Rows are points. Examples show where two turns around zero, p and q, send a point. Where does a point land after both, in the order given? Backwards means that the second turn is done in reverse. Each puzzle has new turns, and all numbers are rounded.

Turn p:
[-5  0] -> [-2 -5]
[-13  33] -> [-35   0]
[-21 -47] -> [ 36 -37]
[38 13] -> [ 2 40]
Turn q:
[ 9 18] -> [-20  -5]
[25  5] -> [-20  16]
[-15 -17] -> [23  0]
[-59   4] -> [ 35 -48]
[ 41 -10] -> [-19  38]
Where do these land?
p, then q backwards: [39  4] -> [ 22 -32]
q, then p: [22 -7] -> [-23   0]
q, then p: [-21 -20] -> [14 26]
q, then p: [-58  10] -> [58  9]
q, then p: [19 13] -> [-14 -18]

Turn p:
[-32  15  -3] -> [16 13 29]
[ 42  -8 -36] -> [-15  22 -49]
[ 36 -34 -15] -> [-37   0 -36]
[-36   7  26] -> [ 12 -14  41]
[-11  20  27] -> [ 24 -20  16]
Turn q:
[-29  13  21] -> [-12 -36  -5]
[13 12 36] -> [ 27 -26  14]
[-7  8 -2] -> [-9 -5  4]
[-28  29  -7] -> [-34 -19  12]
[ 59 -28  -3] -> [50 42  5]
[ -8 -34 -45] -> [-21  43 -30]
Where do these land?
q, then p: [-44  29 -36] -> [ 0 11 63]
p, then q: [-27   4  10] -> [ 23 -18   0]
q, then p backwards: [13 16 28] -> [-13  16  28]
q, then p backwards: [ 30 -19  25] -> [ 1 43  4]
p, then q: [ 27 -31 -26] -> [-48   1  -4]

Turn p:
[-21 -15   5 -26] -> [-25  12  -7 -23]
[-44   6 -24   6] -> [ 11  -3 -43 -24]
[ 46 -30  42  33] -> [-26 -12  28  65]
[ 35  -3   1 -16] -> [-3 -5 38  0]
[-34   2 -23  -4] -> [  5  -4 -30 -28]
[ 30  21 -19  46] -> [ 43 -30   5  32]
[-12  19  19 -38] -> [ -4  41   9 -22]
Turn q:
[  5   3 -15   5] -> [-11   0 -11  -8]
[-35   7  17  24] -> [  3 -17  -7  42]
[  8   6 -73 -68] -> [-61  68  14 -39]
[22 16 23 16] -> [ 33  -6 -19  -5]
[  7 -22  -3 -17] -> [ -5   0  23 -16]
[-17   2  55  22] -> [ 43 -25   5  37]
[ 10 -13  -4  18] -> [ -3 -21  -5 -11]
Where do these land?
q, then p: [-42  20  28  -2] -> [ 23 -16 -11  45]
q, then p: [30 20  2 17] -> [  8 -21  22 -25]
q, then p: [  6  20  18 -64] -> [41 45 28 18]
q, then p: [ 8 22 -3 15] -> [ 13 -20   3 -14]
p, then q: [  0 -29 -45  18] -> [-26 -22  41 -19]
q, then p: [ -2 -53   0  17] -> [-55   5  -8   6]

Turn p:
[ 43 -30 -27 -38  -5  25   4  30] -> [  3  14 -29  42 -60  -6  -4   9]
[-10  21 -26  18 -10  21  -1  10] -> [  0  -2 -31  -3  20  -9   8  26]
[  4 -19  32   5  19 -29  14  -1] -> [  3  -8  43  -4  -8 -10 -18 -19]
[ 32 -20 -16 -43  36 -13  21 -29] -> [ 37 -21  -5  13 -44  24 -20 -37]
[ -8  43  -4  29  -5   5 -30   6] -> [ -8  18 -25 -25  40 -20  12   0]
[ -9 -34  19  22   0 -33  17 -11] -> [-20 -30  42 -11  -5  -2 -18  -4]
[ 18  14  -1  -2 -28  34   6   7] -> [ -7   7 -21  37  10  -7  21   8]
[-18   4   7  12 -13   0 -27 -14] -> [-24  10  -1 -17  21  14   4  -1]
[-13  36 -15  -9 -29   5  -9  17] -> [  1  13 -21  -9  10  -6  43  18]
[-39 -14  30   6  36 -16   6 -15] -> [ 16  -1  46 -24  16  20 -29   0]
Turn q:
[ 15   7  26   5  14   2 -16 -21] -> [ 31  11   6   6 -21   5   5 -14]
[ 13  18 -19  31   0  25 -13  55] -> [-27  40  16 -23   8  29  10  39]
[ 20  -2  26 -50  11 -10  43   0] -> [ 33  -1  -5 -18  36 -32 -35 -27]
[-32  10  -2 -25 -37 -28 -32 -21] -> [ -6 -43  33  37 -14 -26   1   8]
[ 20  -1 -13  34  13  -3  37  -3] -> [  9  11 -46 -23   5   5  14  14]
[-21   1 -28  -8  12   0   6  -9] -> [-28  -3 -14   2  -7 -21   1  -8]
[-23  -7  -1  19  -5  48  19 -18] -> [-21 -17  -7 -31  -6  20  29 -30]
[ -8 -11  34 -24   3 -32 -14  11] -> [ 22   1  18  40  23  -7 -15 -10]
[ 14 -15 -22  18 -10  -1 -31   8] -> [-13   2  -1  12 -21  27 -11  27]
Where do these land?
p, then q: [ 17   1  13  -6 -30  -9 -10 -31] -> [ -8 -22 -20  -7  -5  -2  24 -30]
q, then p: [-26  17   7 -18 -33  -1  17   0] -> [  6  -5  41  -3 -21   5 -22  -7]
p, then q: [-12  -6  18   0   9  -1  -6  -5] -> [  9   9  16   0  -4   0   5 -14]
q, then p: [ -4 -10   7  16  16  65  -6  76] -> [62 49  3 15 53 35  7 13]
q, then p: [ 19  33  -7   0  10 -18  11 -35] -> [-10 -22  -5  -5 -32 -20  31 -16]
q, then p backwards: [  2   0   8   7  22 -27   1 -25] -> [ 29  16 -12 -16   6  14  10  12]
p, then q: [  8  19 -16 -29  15 -24 -25 -27] -> [  1 -27  -3 -32 -30 -20 -22 -14]
q, then p: [  4 -50 -15   2  17  44  12  20] -> [ 14  24 -33  -5  20  54  -6  17]
p, then q: [-16 -11 -19  30 -22 -15  -5 -21] -> [-33  -7  -1  16  16   3 -15 -30]
q, then p backwards: [  8   6   5  -2  -5 -15  10  47] -> [-31  12  18  21   5  26  -4   9]

Turn p:
[ 5 25 30 26 45 17 32 26 28] -> [ 42  -8   2 -26 -58  11   4 -17  27]
[-43 -46 -32 -15  10  35 -12 -39  24] -> [ 35 -14  -5   8  71  42  10  16   6]
[  7  -3  24  33 -42 -29 -39  16 -18] -> [-52 -28  -1  32 -25 -12  18  -1 -29]
[-22   5   5  -9 -29   7 -20  39 -26] -> [-28  16   5   9 -17  27  -2  13 -42]
[ 37 -18  21 -11  26  38  32  -6  -8] -> [ 47 -10 -11 -41  -1 -23 -19 -13 -19]
[  5  28  26  14 -44 -16  45 -35  23] -> [-26 -17 -43 -25 -17 -27   2  38  42]
[-39 -46 -49   4  19 -10  24 -37 -39] -> [ 35  42 -34  33  59  -6  35   2  -5]
[ 24  26 -32  -5   2  11   5  -3   9] -> [  3  10   1   6   2  -5 -43  -7  22]
[ 28   5 -12 -34 -18 -27 -24  29  22] -> [-27   1  56   6  -2 -15 -25  17  -1]
[ -1  24  19  -4  32 -26 -44  11 -16] -> [-29   9  32  -3 -12   8  19 -50  -3]
Turn q:
[17  2 -4 -1 -7 -6 44 38 48] -> [  4 -29  19 -14  35  24  37  37   9]
[-33   7  36 -41  46   5   1  15  -4] -> [ 38  13   3  17  13 -17  30 -23 -52]
[  8  17   5  29 -30  53  34 -14 -11] -> [ -7  31  12   9 -32  -5  28  29  49]
[ -2  26 -51 -12  19   5   3  -1 -13] -> [  7  18 -42   5  29 -16 -15  22   7]
[-27  31  58 -29 -14  -5 -59 -51 -20] -> [ 38   8  34  51 -43 -28 -48 -45 -18]
[-15   4  -9  -8  -2 -16  37 -23  -9] -> [ 28  -5  -9 -27 -11 -23   0  18   5]
[ 13  12   4  16  33 -22  34  13   9] -> [ -2 -19   3 -21  33 -26  30  -1   8]
[-12 -39  -2  39 -40 -21 -68   8 -17] -> [-64   4  18  -9 -31  24 -57 -20 -23]
[ 15 -39 -12  12  -6  -3 -33 -16  46] -> [ -7  -8   7 -18  10  56 -26 -30  16]
[ 37 -22 -26  -6   2   9   7  31 -30] -> [-36 -15 -48   7  -3  11  21  13  -3]
Where do these land?
p, then q: [-40 -22 -21 -15   7 -14  -1   0   6] -> [ -3  10   8   7  22 -17  43   2  11]
q, then p: [ 53 -33  38   9  -7 -28  14 -10 -21] -> [ 11 -18 -16   3  44 -14  27  58  -7]
q, then p: [ 16  -9 -15  24  24 -14  55 -60   0] -> [  1   0  51 -20  34 -29 -22  39  39]
q, then p: [-32   7 -35 -33  38  56 -31  24  11] -> [ 11  32 -32  13 -28  14 -43 -64  22]
p, then q backwards: [-31  36 -31 -31  24  16   3  51  -1] -> [-45 -18  -4  10 -29  47 -28 -18  31]
q, then p backwards: [ 37 -16  23  54 -43 -16  -2 -12 -44] -> [ 30  57  39  21 -26 -38 -16  11  24]
p, then q: [-10   0  24  22   1   6  -2  20  27] -> [ -7  -5   6  -4 -27  31  16  15   4]
q, then p: [-12  32 -37 -23  23  -1 -43  19  28] -> [ 19   2   8  19  -8  16  -2 -74   3]
p, then q: [  7   9  53   7 -24 -13  -3 -28 -27] -> [ 30   3 -26 -37 -14  -5 -18  28 -31]
p, then q: [ 11  -5   0 -15 -44   9  10  -4  20] -> [-22   1  -3   3  15  16  -1   0 -44]

Turn p:
[-29  -8 -23  29 -12  -3  -5   6 -10 -15  23] -> [ 15   7 -13  24 -30 -11 -15  14   9  16  24]
[  8 -19 -28 -23  35   0  -4 -35 -10   5 -31] -> [ 20 -14 -10 -41   7 -19  -7 -21 -44  -6  -3]
[-17 -12  37  15  -8   0   5  19  12  -8   4] -> [-10  10  -9  29   7   1  19  11  19 -23  11]
[ -7  -6 -14  -4 -12  11 -29  20 -31 -29  23] -> [ 20  -9  26   6  -8  -7 -22   7  21   9  42]
[ 23  14  24  33   5   9   0  10  12  -7 -16] -> [  4  12 -14  -4  18  21  35  -4  24   8  -1]
[-11 -10  -7  12 -25  26   5  24   0   4  12] -> [-13   9  -8  12   9  -9 -19  25  22  13  14]
[ 14 -17  -9 -20 -23 -28   2 -26  14  23  10] -> [-14 -42  -2   0 -15  -2  -8  13 -17  -4 -32]
[  2  18   8  -5  -6 -12  15   6   0  -1 -28] -> [ -1   9  -7   0  10  28  -7 -15   0 -13 -14]
[-18  18  17   9 -24  11 -10   8  33  -6   9] -> [-8 17  8 25  3 21 14 37  3  2  1]
[ 14  16   4 -21  30   2   0 -32 -38  22  -6] -> [ 17   6  23 -40  -5 -21  -2 -29  -5 -11 -29]
[  5   3   7   4   2   4  28   6  28 -20   9] -> [-34   9 -11   1  -8  18  16   1  -2   0  14]
[ 16   3 -17 -28  39 -20  -7  -7  -9  33  -9] -> [  5 -14  16 -12  10 -21  -3 -40 -31   9 -27]
Turn q:
[ 12  -3 -19  -7  18  11  35   8  -2  24 -27] -> [ 25  -5  17  11   9  -3 -18  -5  -8  45  -2]
[ 12  13  -2 -23  27   4 -24   5 -15 -21  -6] -> [-15  28   2  -3  14   2 -13  34   6   1 -18]
[-22 -10  27 -16 -15 -29   4 -32   0   0   7] -> [-15 -31   3 -35  -9  30  10  -6   3 -14  -1]
[ 16  17  12   0 -21 -26  10  19   0 -15   9] -> [-23   5   3  16   1  22 -17 -12  -5 -17  23]
[-26  21  22  12 -12  22 -26 -13 -16   4  23] -> [ 18   1 -38 -19   7  -1  10   8  -5 -40  -3]
[  1  10 -35  22 -24 -10 -22   1  21  31  -3] -> [  3  12   8  10  18 -21  27 -48 -10  -8 -10]
[ -9 -20 -12  -6 -16  12  27 -11  25 -12  16] -> [ 16  -8  25 -10 -33  -8   4  -9  15  -3  20]
[ 17 -12  14   9 -22  23  -9 -26  -7 -25  25] -> [-10   4 -12 -27 -12 -21  10  18   1 -19  38]
[-24  11  -8  31   8 -15   4 -12  11 -11   0] -> [  8 -23  13  22   4   2  25   5  -1 -22  -5]
[ 14 -18   0  -7  23   3  14  13  -1  13   9] -> [ -3  -8   1   4 -14 -15 -26   2  -5  21  -9]
[ 14  13  29 -16  10 -18 -30  23   8   2 -30] -> [-30  28 -16  10   3  33   3   5 -18  15 -23]
[ -7 -23 -28   2  24  23  16  25 -25  10 -22] -> [ 25  -5  -7  20  11 -21 -16   7  28  41 -11]
Where do these land?
q, then p backwards: [ 10   7   9  -9  -6 -24  20  -1  17   5 -12] -> [  8  21 -12 -21   4 -15  -1   9  12 -15   3]
p, then q: [  1  15   0   6 -29   8  20   2  11  -6  17] -> [ 25  18 -14  10 -12   7  10 -17   7  -8  -6]
q, then p: [-69  14   3  17  17  10  18   8 -29  14  14] -> [  0 -44 -36 -29  29  11  18  -5  -8  25  35]
q, then p backwards: [ 11 -37  12  44   9   3  13  10  17   1  11] -> [ -8 -35 -16  14  10 -28  -1  -2  12  -2  40]
p, then q backwards: [ 13  16  10  -9  -2   3   2 -44   3  -7   0] -> [-16   1  17 -22   6   3 -10 -31  22  -1   6]
q, then p: [ 10 -10  10 -10  12   7  12 -17  11 -19   9] -> [-11  -8  15  20   9   3 -12   8  19 -11   3]
q, then p: [ 11   5 -14 -15  12 -19  12  -2 -57  -6  11] -> [ 15  -6  18  24  21 -25  28  -7 -31   4  22]
p, then q backwards: [ 12 -16 -51   0  -1  13  11  -5  17  12  18] -> [ 37 -33  23  -3  19   4   7  -4 -14  19  -4]
q, then p: [ -8   4   8 -15  -2  15  18  12 -16  16 -36] -> [ -5  -1   6 -22  24 -20   4   2  -1  31 -20]
q, then p: [10 18  4 -7  5  8 -7  9 17  7 -1] -> [ 16  11   9 -10  -1  12  -7  -6  14   3  -8]
p, then q: [-12  11   0 -20 -33   3  -8  11  10  12  -7] -> [  0  14 -31  21  -3  -2   9  17   0   6 -14]
p, then q backwards: [  2  14   2  -8   3 -19 -13  10   7 -21 -40] -> [-15  38  10   1 -20 -10  16   0   0  13 -16]
p, then q: [ 11 -34  -6  35   7   4 -22   3 -20   8  13] -> [-28 -15  30   7 -12 -15  -6 -33 -12  10  -4]
p, then q: [  1  -8  14 -10   9 -14 -76   3  12 -14   3] -> [-27 -32 -23  13 -25 -17 -33  17 -23  24  31]
